Each point is reached from the start by the listed moves, each made 0, 1 or 2 times, or once backwards (-1), plus a little noise. Say if it took an odd or an even number of moves. Then give how often each move was made.

Moves:
(1): [ 27 -30]
(2): [20 19]
Start: [ 3 10]
Points:
[-46  23] -> even (-1, -1)
[ 60 -50] -> even (2, 0)

Moves:
(1): [10  7 -4  8 -5 -3  7 -6 12]
(2): [ -4   8  -1   2  21 -13  -1  -7  -2]
(3): [16 -7 11 -8  9 -2  0 -5  4]
(4): [-4 -8  9 20  6  7 -7 -5  5]
(5): [ 3  3 -5 12 15  3  6 21 -3]
(6): [  5   6  -1   2   2  18  10 -11 -17]
(7): [-13   6  11  -1   4   6  21   4  12]
(8): [  2  18  24   9  -1  -4 -12  11  -5]
Start: [ 16   3   4   1 -11  -1   0 -13  18]
Points:
[ -2  28   4   6 -35  18  34 -41  26] -> odd (1, 0, -1, 0, -1, 1, 1, 0)
[ 15  -7 -44  -6  60 -44 -12  23  -2] -> odd (-1, 2, 0, -1, 2, -1, -1, -1)
[ -5  33  22  52  23  -7 -13  13   9] -> odd (0, 1, -1, 1, 1, 0, 0, 1)

Moves:
(1): [  1  -1   4  -4  -1  12   4  12   9 -20  -1  -3   4   6  -1]
(2): [ -2   2   1   9  -3 -14  -7  -8   2   5 -10   3  -6  -2  -7]
(3): [ -5  -3   3  -6   0 -11  -1  -6   5   6  -1  -1   2  12   1]
(4): [ -4   1   0   2 -14  -5   1  -2  -4   6  -2  -1  -1  -2  -3]
(5): [-1  5  9  0  0  2  7 -6 -4  0 -2  0  3 -7 -4]
(6): [ 3 -2  7  0  1 15 -2  8 -8  8 -1  5  4 -4 -4]
(7): [-4  2  2 -1  4 -3 -4 -2 -6 -4 -3 -7 -5  2  0]
(8): [-19 -10  -7  -5   1  -2   1 -12  10  -6  -1  -3   3   5   2]
(9): [-1  1  5  8 -5 -9 -5  3  1  3 -6 -1 -3 -8  8]
(10): [-1  9  6  0  1  4 -7  5  2  1  5  0  3 -4  2]
(11): [ 11  -2   7   2   1   5  -2  -8   2   3   3 -12  -4   2  -3]
(12): [ -8   9  -4   3  -2  -2   6  10  -4  14 -10   4  -8  -9  -3]
(13): [ -3   4   5  -5  -6   4  -2  -3   2  -6  -3   9 -11  -4   2]
(14): [ 9  5 -6 -6 -6  6 -1 -5  0  4 -7  1  8  0  2]
Start: [ -5  -1 -13  -2  -5  -1  -1  -2   5  -2   2  -2   2 -11   2]
Points:
[ 10  -6   8 -31 -12   9   5 -42   4 -11 -22  -4  33  21 -20] -> odd (1, 1, 2, 0, 2, 1, 1, 0, -1, -1, 0, -1, 0, 2)
[ 24  37  41  24  -7  17 -33  19  12  14 -22  -2 -30 -42 -12] -> odd (1, 2, 0, -1, 0, 1, 0, -1, 1, 2, 2, 1, 1, 0)
[ -5 -25   4 -19 -19  36  18 -43 -28  19  16 -11  24 -12 -23] -> odd (-1, -1, 0, 2, 2, 2, 0, 1, -1, -1, 1, -1, 0, 0)
[ 11  41  25   0 -33  43 -21  16  -1  12 -42  -6  13 -32 -28] -> odd (2, 2, 0, 1, 1, 2, 1, 0, 0, 2, 1, 1, 0, 2)
[-26   4 -26 -19 -44  49   8 -15  -4  28 -45  21 -17 -43 -12] -> even (0, 0, -1, 1, 0, 2, 0, 2, 0, -1, 1, 2, 2, 2)
[-32  34  60   6 -32  -8  -8  19 -16   9 -38   6 -24 -21 -36] -> odd (2, 2, 2, 2, 2, 2, 2, -1, 0, 1, 0, 1, 1, -1)
